Each point is reached from the start by the listed moves, each made once or not at all, plus a little noise. Say if it took an odd or an even number of moves. Then give how often each move was made.

Moves:
(1): [ 38  10   5 -15  -7   7]
(2): [ -4  57  11  -4  31 -30]
(3): [-16  13  55   3 -12  17]
Start: [-2  2 25 10  9 27]
Points:
[ 20  29  86   1 -11  53] -> even (1, 0, 1)
[16 80 95 -6 16 24] -> odd (1, 1, 1)
[ 30  67  36 -10  31   3] -> even (1, 1, 0)

Moves:
(1): [ 23 -20   9   6   9   3 -18  -1   1]
(2): [ 29  26   1  -7   8  -3   0   1 -10]
(3): [ -6  15  35 -10 -10  -3  -8  -8 -12]
(4): [ -3   4 -11  29  17  23 -11  11 -27]
(5): [ -8  -8  10 -14  36 -16  10  16  -2]
(6): [  7  -5   5 -28   4  35   2  11  10]
(7): [ 17 -16  18  12   3  10  43   1  -3]
(8): [  2   0  -1  -1 -15  -6   0  33  -2]
Start: [ 19  -9 -10 -16  -1   9 -14  18  13]
Points:
[ 95 -12  57 -46   1  42   7  55  -2] -> even (1, 1, 1, 0, 0, 1, 1, 1)
[ 86 -17   4  21  21  38  -1  65 -27] -> odd (1, 1, 0, 1, 0, 0, 1, 1)
[ 89  -8  58 -41  13  49   4  20   1] -> odd (1, 1, 1, 0, 0, 1, 1, 0)
